Every row gives one point. The points of each table are mixes of a few directions, plus a little noise. Count the directions of each table, and those that both share. Where both have some left over, give the other angles between the two spaces (their principal angles), to ten degrees, smallest first.
(in the rows, 128 means zero)

First:
[[165 118  95]
 [131 173 190]
 [ 97 154 183]
 [138 122 113]
 [144  78  48]
 [131 132 135]
 [ 88 120 134]]
Second, 7 rows:
[[175 111  83]
 [197  69 128]
 [ 91 164 121]
 [ 84 168 121]
 [108 130 155]
 [135  98 174]
 [107 154 117]]
Directions: first 2, second 2, shared 1; angles 80

First (7 x 8):
[[151 167  70 110  86 147 163  96]
 [158 101 166  81 109 155 173 119]
 [104 161  82 142 133 163  69 195]
 [151 112 151  91 113 149 162 122]
 [107 114 150 177 160  59 115  91]
 [101  85 194 151 179 106  83 167]
 [126 159  83 145 115 118 129 106]]
Second, 9 rows:
[[159  61 181 167  99 126  77  79]
 [138 168 105  75 156 164  70  81]
 [100 141 108  95 153  90 174 168]
 [117 195 126 114 177 153 155 130]
 [110 140 101 141 114 118 183 184]
 [119 113 130 116 136 101 140 138]
 [129 110 142 152 116 120 142 139]
 [115  78 123 130 105  73 155 163]
 [169 149 135 165  97 211  58  73]]
Directions: first 3, second 4, shared 1; angles 90, 90

First, 9 rows:
[[198 116  93 169 151  91 185 122 120  84 118]
 [ 74 132 132  88 126 118 120 140 147 167 135]
 [137 149 129  89 129 217  98 111 109 105 113]
 [165  77 130 142 149  85 124 154 136 166 132]
 [124 169 182 100  83 179  79 150 145  99 121]
 [192  83 112 226 164  67 137 140  93 117 152]
 [ 85 191 147  80 124 192  77 157 112  96 147]
 [ 82 111 127 145 107 109 144  86 138 170 123]
 [ 97 123 100 113 120  97 189  91 153 149 110]]
Second, 11 rows:
[[115 129  70 127 163  19 226 131 165 129 147]
 [159 136 148 130  85 148 143 122 134  95  83]
 [128 140 109 161 109 103 185  82 140 101 117]
 [ 86 173 161 125 117 141  83 105 171 123 189]
 [194 125 100  90 135 130 188 118 157  95  87]
 [147 121 163  81 118 117 106 155 191 153 133]
 [113  89 132 162 133 142  96 119  85 170 124]
 [106 102 130 128 168 180  45 175  44 167 143]
 [143 107 105 145 134 126 156 109 108 129 106]
 [129 152 146 144  86 131 141 146 111  88  94]
 [ 87 136 145 116 161 171  40 146 105 158 186]]
Directions: first 6, second 6, shared 5; angles 70

First (11 x 18):
[[139 145 104 131 119 121 118 143 126 121 147 137 115 123 107 130 125 125]
 [138 138 136 134 126 120 113 134 121 122 136 153 132 132 107 135 119 115]
 [138 140 139 132 133 123 117 125 121 122 131 134 124 137 116 137 124 119]
 [129 133 132 126 135 132 135 112 130 129 122  96 115 134 144 128 135 139]
 [100  87 121  97 155 150 136 138 122 128  76 149 130 147 124 149 133  90]
 [132 134  96 125 119 124 118 154 126 121 141 154 120 122 101 132 124 115]
 [119 133 120 121 135 145 169  82 148 141 118   7  94 126 202 106 157 190]
 [124 114 145 142 109 119 124 141 131 136 142 173 169 109 122 114 116 127]
 [135 135 136 132 129 123 118 130 123 124 132 142 130 132 115 134 123 120]
 [121 114 140 126 131 130 128 129 127 131 117 144 142 130 128 130 125 119]
 [133 135 140 141 116 122 131 120 134 133 144 118 138 117 141 114 127 148]]
Second:
[[120 115 170 143 122 102 118 108 104 142 124 133 167 131 138 124 126 125]
 [119 111 172 131 168 142 135 116 102 111 103 135 150 165 147 147 147  86]
 [128 150 105 120 151 139 125 122 127 112 125 127 106 142 132 151 126 111]
 [139 138  96 117 119 143 135 145 155 124 137 122  97 115 114 122 125 144]
 [152 113 163 134  90 129 133 137 160 148 135 118 127 106 102  93 119 172]
 [122 134  97 118 149 144 135 137 125 110 126 129 112 139 134 143 136 108]
 [111 103 116 133 108 111 132 141 115 143 134 135 159 110 136 109 137 131]
 [136 160 104 127 118 114 111 115 137 132 141 121 106 116 120 136 108 145]]
Directions: first 4, second 4, shared 1; angles 30, 40, 80

First (10 x 24):
[[129 165 124 113 155 168 104 141 157  76 142 108 137 101 127 130 105 128
  126 151  96 107 118 129]
 [126 178 122  89 139 165  93 123 178 103 157 134 162 125 116 136 123 150
  111 105 134  97  91 131]
 [116 134 106 103 130 157 141 136 143 135 141 144 142 130 132 130 117 142
  126 118 147 133 113 119]
 [130  91 142 154 103  79 143 113  96 169 107 136 112 151 128 126 153 122
  131 116 144 145 146 133]
 [108 164 107 118 151 120 134 143  91 133 113  68 118 105 129 114 112 146
  155 171 147 179 118 109]
 [129  81 139 146  99 112 151 117 140 135 112 166 128 155 139 139 146 120
  113 109 112 119 157 156]
 [151 111 155 144 104  80 110 102 100 186 138 145 121 153 107 120 159 119
  125  82 169 118 115 116]
 [136 113 129 143 139 143 135 143 123 107 127 124 112 111 138 127 113 107
  133 151 101 123 145 122]
 [125 132 115 136 150 125 141 149  80 137 122  88 101 100 133 113 106 120
  157 169 137 167 130  94]
 [131 111 144 133 109 132 125 113 174 100 123 164 145 149 132 146 145 125
  102 109  93  90 147 170]]
Second, 9 rows:
[[134 139 145 150 132 120 114 111 118 111 118 142 128 115 126 151 155  96
  134 109 112 126 111 122]
 [ 60  93  90  61 152 132 126 148 161 182 146  79 133 140 156  73  42 249
  131 155 146 156 159 125]
 [148 138 138 148 120 126 128 122 118 112 124 143 127 125 120 145 154  91
  127 121 123 119 119 129]
 [114 129 137 131 138 123 113 117 129 127 121 126 130 122 134 136 130 132
  136 116 118 135 120 121]
 [135 137 141 146 129 122 119 117 119 113 120 140 129 121 124 146 150 101
  131 115 117 125 116 126]
 [177 118  84 102  86 160 196 183 137 146 154 120 120 166 109  79 100 139
   96 187 180 103 174 161]
 [120 135 146 144 139 119 108 109 123 114 117 137 130 114 130 150 146 109
  137 105 109 133 108 118]
 [114 131 140 136 141 120 109 111 126 123 119 129 129 117 132 142 137 123
  137 111 114 136 115 118]
 [149 133 126 134 117 134 141 134 124 122 131 135 124 134 120 127 138 110
  121 135 135 118 131 133]]
Directions: first 5, second 2, shared 0; angles 50, 70

First, 11 rows:
[[129 112 111  88 144 111 160 109 154 143 109 113 142 158 132 115 129 121
  107  87 118  98 147  93 156 136 184  90 104 150 155 168]
 [136 181  83 129  36 186 103 119 140 115 108  83 162 129 142 126 128 103
  174 183 125 132  73  98  79 110  85 127 124 132 124 148]
 [152 150  89 126  83 109 121  99 110 122 119 105 133 122 121 126 142 135
  141 146 115 132  98 113  88  99 125 101 122 113 124 174]
 [ 73 108 161  96 139 249 139 168 189 121 123 157 133 127 174 120  95  82
  156 140 138  97 171 126 189 188 109 190 134 178 143  65]
 [133 138 122 120 138 110 140 130 158 149 111  89 166 178 123 125 126 117
  101  93 135 119 117  93 141 130 165  92 105 146 151 142]
 [141 154 119 153  99 123 107 128 113 124 131 111 136 125 119 135 133 132
  138 151 132 148  95 131  94 109 102 128 133 112 116 127]
 [107  95 126  91 124 176 143 115 124 106 132 180  85  79 154 117 124 124
  161 148 108 104 172 145 148 148 118 162 141 135 123 132]
 [145 164 102 136  94 118 120 122 142 139 111  74 170 165 120 129 132 118
  123 127 134 133  85  94 103 110 134  94 111 132 138 151]
 [139 125 218 232 234  23  98 190  89 155 174 139 125 154  73 162 128 170
   54  85 176 195 117 193 134 120 117 141 150  89 103  32]
 [116  65 138  81 184 106 169 106 120 125 135 186  77  99 137 115 131 143
  114  92 106  95 200 143 177 149 176 128 128 134 137 151]
 [139 116 139 157 132  98 110 121  69 109 157 172  77  71 114 138 140 161
  141 156 121 155 133 179 100 109  92 154 157  87  94 118]]
Second, 9 rows:
[[ 86  99  95 105 171 138  39 116 177  99 209 205 109  98 159 133 129 138
   83 174 159  90  86 179 225 125 146 127 152 144  97 179]
 [167 122 157 119 106 132 200 119  62 174  85 172 107  97 111 115 125  97
  188  76 108 126 141 114  75  92 123 126 138 113 143 115]
 [ 67 151 184 142  85 160 121 123 158  83 144 102 110 119 128 108 111 167
  137 122 115 103  96 115 152 157 123  60 125 127 151 153]
 [ 71 129 122 104 161 134  66 125 174 130 224 192 150 146 161 159 131  93
   91 149 192  78  89 147 197 117 167 135 105 158 136 172]
 [123 129 114 131 144 106 118 129 134 122 143  99 140 153 132 148 139 133
  107 146 136 140 151 128 122 141 135 152 107 128 127 121]
 [150 130 119 135 133 135 139 136 111 146  79 100 151 142 116 136 140 119
  143 111 117 158 133 115 104 134 106 139 140 128 122  99]
 [119 108 154 120 130 120 164 101  55 129 107 152  98  94 115 147 159 143
  172  96  99 143 170 132  89 133 104 139 138 102 128 127]
 [166 148 129 163  82  88 165 141 155  83 108  32  98 138 112  77  90 181
  100 171  92 143 171 114  87 146 143 116 103 106 134 107]
 [198 134  84 135 139 137 138 159 125 186  54  96 185 170 116 127 127  79
  131 110 132 166 116 105 100 108 111 160 144 143 113  77]]
Directions: first 4, second 6, shared 1; angles 70, 70, 70

First:
[[152 154 139 126 116 126 144 129 133 128 113 110 101  99 122 135 117 127
  168 145 112 130 146 134 136 136 138  99 141 153 142 136]
 [ 90 171 106  75 115 148 122 111 109 171 133  89  81 166 120 146 148 135
  156 167  97 178 145 115 106 130 210 138  90 168 208 146]
 [137 129 153 147 113 124 157 136 150 127 107 140 122 110 124 119 104 163
  159  96 110  95 132 139 146 143 120  92 119 120 112 163]
 [139  95 117 142 154 123 100 130 117 103 146 142 166 128 139 123 141  90
   74 135 169 128 109 126 122 108  82 162 158 105  88  83]
 [166 107 104 116 176 157  84 127 103 109 140  98 141 112 145 131 149  47
   87 220 194 150 111 146 122  74  79 164 190 126  71  74]
 [129 112 139 132 136 157 140 136 143 136 108 127 126 125 134 113 113 150
  142 133 137  98 115 154 144 112 107 111 120 105  77 169]
 [105 117 128 143 117 100 129 128 130 123 142 160 153 148 125 126 131 146
  104  72 117 124 125 107 121 150 133 141 108 115 149 119]
 [113 123 146 146 110 116 152 133 148 131 119 153 134 132 123 119 112 173
  142  72 105 100 128 127 137 150 130 108 100 112 128 160]
 [121 144 122 127 115 102 124 122 119 124 142 132 128 134 122 140 138 121
  121 112 111 150 141 105 115 147 153 137 126 147 177 102]]
Second:
[[152 116 106 142  98 101 126 170 152 114 119 155 147 160 148 133 113 162
  132 121 130 136 124 129 138 131 114 129 124 106 122 131]
 [134 140 150 156 120 118 139 119 127 100 133 124 127 130 122 106 147 119
  133 138 105 115 148 119 146 132 133 129 122 171 134 130]
 [107  95 249 212 187 122 189  73  86 209 160  95  54 125  90 159 154 114
  195  85  89 111 145 144 139 125 148 183  99 203  26  97]
 [115  91 156 115 165 126 124 128 108 158 135 108 101 117  97 151 108 119
  130 100 158 123 118 175  92 131 116 126 110 106  59 116]
 [141 130  76 105 102 127 112 159 151 128 115 154 155 141 157 138 110 154
  116 130 141 145 111 119 129 125 119 122 141  80 159 135]
 [109 157  91  74 132 165 104 107 124 124 122 119 140  98 132 119 131 104
   99 155 143 133 119 112 116 123 139 109 152 110 190 138]
 [122 155 133 143 123 146 143  98 124 138 131 129 126 122 144 118 153 120
  139 143  97 129 136  90 153 122 151 142 142 161 172 129]
 [133 161  88 111 103 143 118 126 141 103 119 140 154 126 152 109 138 128
  113 156 115 133 130  93 145 125 138 120 150 130 200 141]
 [129 123 133 123 129 120 123 133 126 107 128 123 129 125 116 119 124 122
  120 130 135 122 132 141 120 133 121 117 121 130 116 130]
 [138 107 101  96 120 111 102 168 138  99 119 134 143 134 120 129  99 137
  104 124 166 129 118 162 103 135 101 102 117  84 105 133]]
Directions: first 4, second 4, shared 0; angles 50, 60, 70, 80

First, 8 rows:
[[212 188  98 209 206 220 197 142  56 198 125 100 116  90 157 244 161  94
  161  85 115 166 217 201 150 110 130 150 143  30 167 108]
 [193 174 105 193 189 200 181 139  71 182 127 106 117  98 150 218 154 102
  153  95 118 159 198 185 146 114 129 145 140  52 158 111]
 [ 73  88 148  75  79  69  84 119 176  83 129 145 137 152 109  53 106 151
  108 156 136 103  70  81 114 140 127 114 118 190 103 142]
 [138 135 124 138 136 139 137 130 119 135 127 125 127 123 131 141 132 123
  131 123 127 132 139 137 131 126 128 132 129 116 133 125]
 [134 132 126 133 133 135 133 130 123 133 127 127 128 125 131 136 131 125
  130 125 128 131 134 132 130 127 128 129 129 122 132 126]
 [121 122 131 122 121 119 122 126 135 122 129 131 129 132 125 117 125 131
  125 131 129 125 120 121 126 128 128 127 127 137 124 130]
 [ 85  98 146  87  88  81  93 120 166  92 130 142 135 148 113  68 112 145
  111 149 134 108  81  91 117 137 127 117 120 179 107 139]
 [ 69  86 150  70  74  62  79 117 180  78 129 148 137 155 107  45 104 153
  105 158 137 100  64  76 112 142 127 113 118 197  99 142]]
Second, 9 rows:
[[150 106 143 110  80  68 110  97 107 100 142  90 140 101 187 145 143 155
  146 126 127 116  87  66 126 133 132 110 122 113 103 166]
 [ 55 150  89 124 130 128 165 165 161 180  75 136 109 141 112 114  73 108
   69 185  99 114 118 199 120  99 149 188 128 135 133 113]
 [157 138 133 106 135 173 102 138 165 153 111 146 130 100  61  93 109  74
  143  96 148 111 131 125 124 122 139 116 116 128 125 110]
 [ 66 138  96 140 123  97 173 145 123 151 102 118 114 148 167 147 102 146
   81 187  94 127 117 176 124 111 137 174 135 126 131 132]
 [ 18 122 131 125 113  88 125 152 154 106 125 131 111 188 108  81 123 192
   78 163 111 135 119 154 140 127 131 194 142 177 137 123]
 [164  91 136 111 140 129 114  99 133  84 154 186 152 149 134 109 124 102
  146 144 150 124 114  92  96 158  94  28 117 173 116 126]
 [192 107 164 106 104 121  78  96 122  93 158 115 147  96 126 119 158 127
  178  76 157 121 113  51 130 146 123  78 118 122 110 146]
 [172 135  89 157 171 156 187 120  93 154 121 156 135 126 182 191 111  81
  127 167 115 135 147 168 102 127 109  76 126 107 134 120]
 [177 166 171 174 156 192  97 139  94 131 165  74 114 103  76 153 210 168
  184   7 150 168 206 122 189 130 137 188 147  71 163 115]]
Directions: first 1, second 5, shared 1

First:
[[132 171 184  86 182  66 179 128 198  98 139 147 155 136 110  97 105 158
  163 131  79 113 201  96 179  91 113 223 179 106 109  73]
 [121  89  82 193  77 186  60 140  57 168 125 108 105 120 114 141 175 111
  130 142 173 170  42 167  62 169 149  18  45 131 129 165]
 [124  95  86 164  86 176  86 130  74 153 120 113 108 122 137 149 150 106
  107 129 166 144  70 154  86 157 141  52  83 142 140 168]
 [132 145 147  92 151 102 164 119 161 107 127 137 138 131 142 126 100 133
  118 117 108 102 171 109 162 108 117 183 175 131 132 115]
 [133 155 160  76 165  86 181 117 180  97 128 143 144 133 144 122  89 138
  120 115  96  92 193  99 179  97 112 211 194 130 130 104]
 [124 112 112 165 107 152  92 137  97 149 130 120 119 125 111 128 158 125
  142 140 146 156  86 147  93 148 140  75  80 122 122 138]
 [123 112 111 173 105 154  85 141  93 153 132 118 120 125 102 124 166 127
  151 145 147 165  78 150  87 151 143  65  67 118 118 136]
 [130 147 153 107 153 100 153 127 160 113 132 137 140 132 122 115 116 141
  141 128 106 119 163 113 152 111 121 172 154 119 120 104]
 [130 116 107 109 116 142 139 114 118 122 117 126 119 126 167 153 104 108
   80 108 141  99 131 126 137 128 122 130 157 153 151 158]
 [129 136 138 115 139 116 142 125 143 120 129 132 133 130 130 125 119 132
  128 126 119 120 145 120 142 120 124 151 145 127 128 120]]
Second (11 x 32):
[[139 155 129  85 223 100 112 110 187  91 119 202 164 153  66 135  93 160
  205 163 115 193 143  96 101 134 178 173  90 150  59   7]
 [123 110 102 117 102 159 153 136  92 121 120 112 124 116 178 144 111 103
   75  92 140  78 122 140 138 129 115 141 166 146 169 182]
 [118 122 132 163 102 142 140 165  92 136 143 102 135 117 126 104 157 129
  139 118 125 115 109 152 126 129 118 127 124 105 141 155]
 [117 187 123 164 115 104 106 152 105 178  86 130  89 119 155 143 150 134
  122 114 174  54 127 156 121 114 135 136 171  75 124 165]
 [130 118 128 117  94 142 105 117 116 144 116 118  88 111 153 127 131 114
   88 124 127 114 137 120 130 136 112  81 141 124 157 163]
 [125 111 115 198 135 120 156 132 125 123 176  97 191 168 100 145 154 133
  161 145 145 167  66 162 118 118 143 147  67 146  94 123]
 [143 149 118 113 216  86 114  80 200 103 125 181 169 180  77 171  95 151
  183 170 141 201 117 106 105 124 180 162  75 171  48  24]
 [127 110 154 120  98 124 175 132 133 116 157  88 136 118 149 105 128 120
   98 113  96 105 154 123 175 111  89 147 162 126 162 164]
 [133 113 153 124  84 120 113 107 137 152 130 101  86 118 144 117 140 118
   86 137 115 124 148 112 148 127  95  74 140 117 158 165]
 [120 136 104 138 114 155 103 148  87 145 104 135 108 111 146 134 138 120
  121 112 154 102 112 145 101 141 137 110 135 115 139 151]
 [133  97 153  68 123 154 129 131 134  92 137 139 116  97 115  80 114 125
  127 127  69 153 170  92 143 145 107 113 138 133 160 107]]
Directions: first 2, second 6, shared 2

First, 8 rows:
[[132 125  90 141 181 122  93 143 114 147  91 109 113 173 101 155  91 119
   97 111 145 107 131 138 121 164 121 121 123 118 130 144]
 [ 94 130 102 119 110 136 132  97 118 145 129  99 144  87 119 113 165 146
  103 146 120 141 125 155 134 132 127 142 134 105 112 111]
 [150 106 124 110 161 102  96 131 129  98  82 121 105 138 156 132 124 113
  135 125 189 107 109 145 143 147  75 120 102 111 124 122]
 [159 130 151 144 151 123 119 161 159 109 155 109 131 164 143 159 103 116
  166 107 149 109 134 130 136 108 150 114 128 161 122 142]
 [118 135 151 120  89 125 144 137 156 117 161 137 128  90 139  99 146 118
  148 144 109 145 137 121 125  87 129 142 156 148 142 126]
 [ 92 133  92 132 117 151 136  99  94 153  99 134 139 113 116 113 131 124
  108 125 113 138 122 147  97 167 119 146 128 103 124 117]
 [125 140 123 141 136 122 121 155 147 156 165 109 123 141  83 142 117 142
   96 135  90 132 156 107 139  97 170 123 159 149 142 151]
 [155 123 192 117  79 143 181 100 107  97 142 206 141 119 166 110 147 145
  170 131 110 145 109  79 130 121 133 116  94 129 126 110]]
Second, 11 rows:
[[122 121 125 139 121 135 131 144 132 136 119 157 103 136 127 121 102  99
  123 126 107 137 140 123  80 132 121 126 142 143 177 148]
 [133 167 133 110 145 116 126 117 105 114 122 123 175 131 109 120 139 152
  156 108 154 105 107 105 199 136 126 157 122 104  32  94]
 [124 174 130 123 139 122 130 142 100 125 101 177 152 148 100 102  94 109
  160  95 127 110 119  83 144 148 112 168 145 121  77 113]
 [122 118 124 140 120 136 131 143 134 137 121 155 101 135 129 122 103  99
  119 128 106 138 141 126  78 131 122 124 141 144 182 149]
 [123 130 125 136 123 132 130 144 127 135 116 159 112 138 123 117 101 101
  129 121 111 132 136 117  93 136 119 134 142 139 159 142]
 [119 113 123 144 116 139 132 149 137 141 118 162  90 137 130 121  95  91
  117 130  98 143 146 125  59 133 120 121 146 150 202 158]
 [132 101 130 127 124 129 126 113 144 126 149  85 123 112 146 148 160 152
  110 149 137 136 129 158 136 113 141 103 112 126 140 130]
 [129 108 128 130 123 131 127 121 140 129 140 106 119 119 141 140 144 139
  114 143 129 136 132 149 123 119 134 111 121 130 148 133]
 [128 111 126 133 122 132 129 128 139 132 134 121 113 123 138 135 131 126
  115 139 123 137 135 142 107 122 132 114 126 135 159 140]
 [136  97 131 122 126 126 124 101 147 122 160  60 132 103 152 157 181 171
  106 156 150 134 124 171 160 106 148  97 102 119 123 121]
 [138 168 136 103 149 111 125 107 103 109 129 104 189 126 112 126 156 170
  157 111 166 100 101 111 225 132 131 156 113  95   7  82]]
Directions: first 6, second 2, shared 1; angles 70

First:
[[128 126 130 127 128 121 124 129 131 129 128 129 126 128 125 130 130 127
  128 131 126 128 131 126 128 127 129 128 128 130 130 128]
 [147 135 124 135 129 132 125 111 146 134 146 134 124 139 132 130 133 125
  133  98 135 121 129 124 118 135 112 119 146 128 132 124]
 [114 118 139 121 126 102 116 142 127 127 114 128 122 121 115 132 134 127
  123 159 117 134 138 123 136 117 142 133 116 135 132 133]
 [102 120 133 118 126 122 131 151 104 120 104 120 134 113 122 124 122 131
  121 168 119 137 127 132 141 120 150 140 105 128 124 134]
 [115 122 133 123 127 118 125 139 120 125 116 126 128 121 122 128 128 129
  124 151 122 132 131 128 135 122 139 133 117 130 127 131]
 [102 127 122 120 127 155 149 149  87 116 105 113 146 112 136 116 109 134
  123 153 128 134 112 142 138 129 146 141 104 119 114 131]
 [ 97 123 128 118 127 140 142 154  90 117 100 114 143 110 129 119 114 134
  121 166 123 136 118 139 141 124 151 142 101 123 118 133]
 [186 158 100 153 133 183 145  72 160 141 185 138 131 160 158 125 128 127
  147  18 159 107 114 130  97 159  75 102 180 116 128 112]
 [158 124 141 136 128  80  93 104 184 144 153 149  99 148 112 146 155 118
  133 106 123 121 154 107 117 123 109 113 156 144 148 126]]
Second:
[[130 127 124 129 127 126 129 129 128 131 127 127 123 132 130 127 127 133
  128 122 128 130 124 126 127 128 124 126 127 131 134 126]
 [134 136 114 131 130 154 142 123 118 127 133 123 135 132 141 121 119 134
  131 105 138 126 114 134 124 137 118 126 131 122 125 123]
 [127 140 123 129 131 165 145 118 117 119 136 128 149 121 139 125 119 121
  134 119 137 121 125 141 125 141 130 132 135 112 109 130]
 [108  91 173 114 124   7  64 153 170 137 104 144  86 123  76 154 167 116
  114 209  91 143 176  96 145  88 156 135 112 162 156 141]
 [135 131 116 132 128 142 138 128 120 132 130 122 127 135 139 123 122 138
  128 106 135 128 113 129 125 133 117 122 129 128 132 122]
 [115 151 141 121 132 186 150 110 117 100 142 139 179  98 132 132 121  95
  139 148 135 109 148 155 125 147 152 147 142  89  79 144]
 [134 137 114 133 130 161 146 120 117 126 134 123 139 130 143 121 117 132
  131 104 139 123 114 136 123 139 119 125 133 120 121 123]
 [131 129 121 130 128 131 130 127 125 131 128 125 125 133 133 125 125 135
  128 117 131 130 120 127 127 129 121 125 128 130 133 124]
 [138 133 111 133 128 150 141 125 118 133 132 121 127 137 143 120 118 141
  129  97 139 129 107 130 123 136 113 121 129 128 133 121]
 [119 101 153 122 123  41  85 147 156 139 111 135  91 131  95 144 152 127
  118 174 103 140 153 104 139 100 141 128 116 158 156 132]
 [135 131 116 132 128 142 137 127 121 132 130 122 127 135 139 122 122 137
  127 107 135 129 114 128 125 133 117 123 129 129 132 121]]
Directions: first 2, second 2, shared 1; angles 70
